Each row is a point. Any point is a mix of the corners, with weights that add up to 1. It lies inside the corners' shape when no weight is negative. Is each point inside? If not, which corners have a negative weight?

Corners:
(1): [-18  47]
(2): [-21 -41]
(3): [42 33]
Points:
[-27 -29] => outside (3)
[-4 41] => inside
[ -2 -47] => outside (1)
[-18 -34] => inside
[26 60] => outside (2)
[-14   6] => inside
[-26 -29] => outside (3)

Corners:
(1): [  4  16 -20  16 -15   5   9 -30]
(2): [ 19 -60   5  12  35  10   6 -25]
(3): [-20 -36 -41 -48 -35 -12  28  40]
(4): [ 44  20 -25  15  -3  -1  -3   0]
(5): [-17  -8 -37 -32  12   7  33  25]
(6): [ 38  -1  21  40   3 -18  15 -10]
(7): [-24 -14 -19 -25  -8  -1  -6  31]
(8): [ 19  22  -8  -3 -18  37  15   5]
(9): [ 48  -9  35   5  24  -9   0 -36]
Points:
[  3  -7 -18 -11   6   8  21   9] => inside
[ 19 -15   4   7   9  -1   8  -8] => inside
[ 41 -10   4  18  37  25  12 -53] => outside (3, 6, 7)
[ -5 -11 -29 -22   4  10  17  11] => outside (6)
[  8 -33  -9  -6   7   3  10  -2] => inside
[ 38   7   7  31  14  -8   4 -21] => outside (3, 8)
[ -1  -4 -24  -6  -4   7  17   9] => outside (9)

Corners:
(1): [ 34  -6   3  49  14 -31  33   7  56  33  26  -2  17   0]
(2): [-31  -9  18   4  50 -21 -37 -39  -4  32 -13  26  24  24]
(3): [-32   2  27  27  37 -38 -12  23  30   7  -6 -26  10  11]
(4): [ 11 -17 -26 -17 -48   4   0 -31 -24  -7  -8 -11 -17  14]
(5): [  8 -25  -5   6   5  16  33  -1  -5 -28   7   6 -36  29]
(6): [-48 -60 -24  -8  11  -2  -7 -52 -47  -7 -32 -12  39   7]
(7): [-24  12   9 -14  10  30  -5  22  46 -12  57 -26   7  -2]
(8): [-26 -44 -19   7 -44 -18  36 -20 -14  -8 -38  32  12   1]
(9): [ 12 -15  17 -11 -39  14  36 -15  -6  -1 -28  -2  -3   9]
(10): [-13  20  17   3  56  43 -44  51  21  -7  31 -23   5 -42]
(11): [-49 -20 -19  11  38   9 -30 -42  -6   8 -60  -1  36  24]
(12): [  1 -15  15 -10  -7   2   5 -34  21 -40   7  -7 -42 -24]
(13): [-15  48  15  21  47 -29 -15 -17  -3   4   0  -8  35  -1]
(14): [  5   5   8 -44  13   7  21  18  27 -29  -2 -14 -22   1]
(15): [-19  24  25  19  29 -27  21  11  30  57  13 -15 -18 -24]
Points:
[-17   6   9  11  29   0 -12 -17   8  14   2  -9   5  -6] => outside (3, 8, 14)
[-18 -10   7  17  26 -12  -1 -14  -2   7 -12   2  10   5] => outside (4, 7, 14)
[-14 -11  -1  -4   2   7   5 -10   2  -4  -1  -4   5  -2] => outside (3)
[-23   2  10 -15  20   8 -14 -11   3  -7   3 -11  -4   1] => outside (1, 8)
[ 21  16  19  21   7 -14  26  25  39  23  23  -6  -4  -3] => outside (6, 11, 12)
[-25 -11  -1   6  19  -7  -5 -19  -2   4 -15  -9  16   5] => inside
[-22  -4   4   7  22  -7  -3 -16   6  13 -14  -1   9   5] => inside

Corners:
(1): [-13   6 -40  12  -3 -18  14 -33  37 -60 -25 -19  31   0   7  -7  28   3
  13 -13]
(2): [-20  -5 -15 -25 -29  24  -8  16 -19  29   5  13  -4 -19  -2  26  -9   0
  20   9]
(3): [  0  -5  -3  23   6 -37  10 -25  20 -28  -2  -9  34 -12   5   6  44  33
  -8 -32]
(4): [-12  33  16 -21 -10   0 -14   0  -2 -29 -27 -56 -25  -2  -4 -28  28  35
   5 -31]
(5): [ 13  -2 -11  26  -9 -39  13 -46  40 -30 -32 -17   6  21 -16  11  23  37
  17 -11]
(6): [ -9  21  10 -24  11  14  10   6 -12   1  -9  11 -14  -9  27  22 -10   0
   4   0]
(7): [ 11  14  -4  22 -21  23  10  28 -17  -3  38   4  -7  -7   5   4 -12   9
  19  -4]
(8): [ 14   8  22   5 -22  -3 -15  11 -31  18  -4   7   7   6  22  -5  -5 -15
   9 -10]
(9): [ -5 -26   2  -4   0 -20  17 -42  18 -25   4 -37  30   5   6 -11  15  16
  16 -17]
(10): [-19  30   3 -29   7 -29 -38 -20   4 -23 -12 -16 -32 -17   5 -27  13  24
  14  -5]
(11): [ 32 -25 -10  12   8 -34  26 -13  33 -37 -41 -14   8 -11 -17 -29  18   2
   4 -10]
(12): [  1  -1 -12   5 -43   2   4  21  -9  28  19  -3 -17   8  12  22 -14  -4
 -22  24]
(13): [  2  -3  10  21  -3  17 -20  18 -22  -6  11  -5   5 -10   2  25 -41  -3
 -17   4]
(14): [-33  -2   5   9   6  -3   7  45 -28  20   4  15   5  16  -6   4  -9 -11
  12   5]
(15): [ 11  -8 -29  -3   8  10 -23  14 -29  16 -14   4 -23  19  21   7 -12  17
  -2   0]
(16): [  7  37 -26 -41   9 -25 -14 -11  -9 -36 -12 -31  14  12 -15 -11  27  39
   6  -2]
(17): [  4   5  13  15   4  35 -23  18  10  15   9  13   1  18  -1   6  13  -6
  -4  18]
(18): [ -5  16  -9 -31   1 -18 -11 -22  11 -30   0 -10 -12   8 -30 -19  15   4
  -8 -34]
(19): [  6  25 -19  26  14  -6  10 -32  30   9 -20 -34  23 -10   1 -10  20   1
   7  -4]
(20): [  6  20   1  -8  16 -14  -9 -17 -24 -25 -12 -41 -29  -5 -14  -6  36 -12
  11  -1]
(21): [  7  -6 -11 -17  -8  -6  -8  44   2  14  14  -6  -5   9   4  20  -8 -26
  16  -9]
Points:
[  8  -5 -13   3   5 -15   2 -27  13 -32 -19 -29  -9 -16  -2  -2   9  13
   6 -20] => outside (8, 12, 14, 16, 17)
[  5   0 -11  -6 -11 -15   0  -5   8 -16  -7  -5   5   1   4   1   2  17
   2 -14] => outside (14, 17, 19, 20)
[  1   9  -8 -23  12 -32  -1 -46  52 -55 -40 -53  16 -21 -17  -8  48  24
  13 -22] => outside (7, 8, 12, 14, 15, 18)
[-11  19   8  20   5  -3   6  -8  19 -19   8 -29  10   4   6  11  23  17
   5   5] => outside (2, 8, 11, 15, 18)
[  1  12   6  -1  -5  -6  -8  -5  -2  -1  -7 -12  -4   1   1  -6   6  19
   4  -8] => outside (1, 20, 21)
[ 6  8  1  1 -8  0 -7 14 -5  7 -2  2 -7  3  0  3 -2 10  0 -4] => outside (1, 9, 20)
[ 11   3  -8   5   8 -19  -7   8   5 -18 -22 -32  11  11 -11 -18  28  -8
 -14 -14] => outside (2, 5, 6, 7, 9, 10)
[ -2  -2 -11  13  -2  -1   2  -7   2   2  -8  10  13  -5  17   8  -3  20
   5   5] => outside (4, 18, 20, 21)

Corners:
(1): [ -5 -15 -14 -12   2   9   2   7 -10 -33  -6   8  -5   3 -13   9   3   9
  14 -13]
(2): [ 18 -11   5  13   8   8   2 -14  -7 -26  17  -8   8  -8  12 -25   4   9
 -23  18]
(3): [-10  12   5  13  -3   7   7  12 -11   6  21  18   0  -6   6  -8 -12  -5
 -17   7]
(4): [-13 -16  -5  -6   9  10  -6 -19  -4   2  -5  11   2  10   8   6  -4  13
  -8   3]
(5): [  9   5  -1 -11  -5   2   9   2 -15 -17   1 -12 -29  -8   2  11 -10  12
   3   3]
(6): [-21  -3   0 -11   3  11 -22   9  -4   4 -15  15   9  22   7 -16  20   0
  -6   8]
(7): [ -9 -14 -25   7   2  -2  12  -4   6  -5   0 -11  -3  -1 -30  12  -1   6
  -2  -5]
(8): [-14  25 -27  13  -9  -7  -4 -11 -15  19 -10   9  -7  -5   1   7   2  -1
  10 -17]
(9): [ -2  17   4   5  -5  19  -8   2  23   2 -15 -15   1  -9  -4  13   6  15
 -11  -4]
(10): [-12  -2   6  21   7   6   7   3 -10  -4 -12 -14  -2  33   0  -8  14  13
 -14  10]
(11): [  2 -16   5 -20  -9 -36   9   1   4 -51  11   6 -14 -11 -37   9  -5 -10
  -1  -1]
(12): [-12 -12  -4 -15  38  19  -1   5   7 -13  -3 -10  17  -7  -1   6  -1   4
   6   5]
(13): [ -4  -4  10  17  -6   8   2 -14  -6  -9  31 -30  14 -19   1 -10  -1  14
   6   2]
(14): [ -2  54  -3 -11  20  12   8  10  60   1  -3 -16  -1 -18 -36  15   9  11
   6   6]
(15): [ -5  -4 -12   9   1   1   7   0 -22  16   4  12  -3  12   0  -7   5 -15
  -3 -24]
(16): [ 17  -9   9  12  10  12 -24   2  -5  10  -6   9  -8  -2   3  13   0  10
 -11  -8]
(17): [ -5  -3  13  17 -17 -10   0  11 -11  12 -11   3  -5   4   6  -4  -7  20
   9 -22]
(18): [ -1 -10  -1 -10   3   7   9   5   5 -13 -11  12   0  -3 -19   5 -12 -17
   7  10]
(19): [ -2  -9  -2  22  -7   3  16   2 -20 -23  -7 -13 -32   5   6 -22   9  14
  15 -22]
(20): [ -7  -8 -25  12  13  -3   8   9  -3  10  23  18   8   0   6  -1  -7 -47
  15   7]
(21): [ -7 -18   4  18 -11   7  -2  -2   0   9 -16   5   2   9   6   4  22  11
   3  12]
Points:
[-6 -8 -2  5  4  2  1 -1 -6 -4  1  6  1  4  0 -4  3  0  0 -1] => outside (5, 7, 9)
[ -5 -19  -4   4   3   3  -5  -8 -16 -12  -5   3   1   9  -2  -6  10   7
  -5  -2] => outside (3, 5, 9, 14, 17, 20)
[-7  6 -2  6 -1  0 -1  3 -2  6 -4  4 -5  1 -2  3  0  1  3 -6] => outside (1, 2, 7)
[-3 -2 -3  4  3  3  1  2 -2 -4 -5  2 -4  3 -3  1  2  4 -2 -1] => outside (13)
[-3  2 -1  7  1 -3  4  5 -2 -4 -2 -2 -8  3 -4  0  3  3 -2 -2] => outside (1, 4, 13, 18)
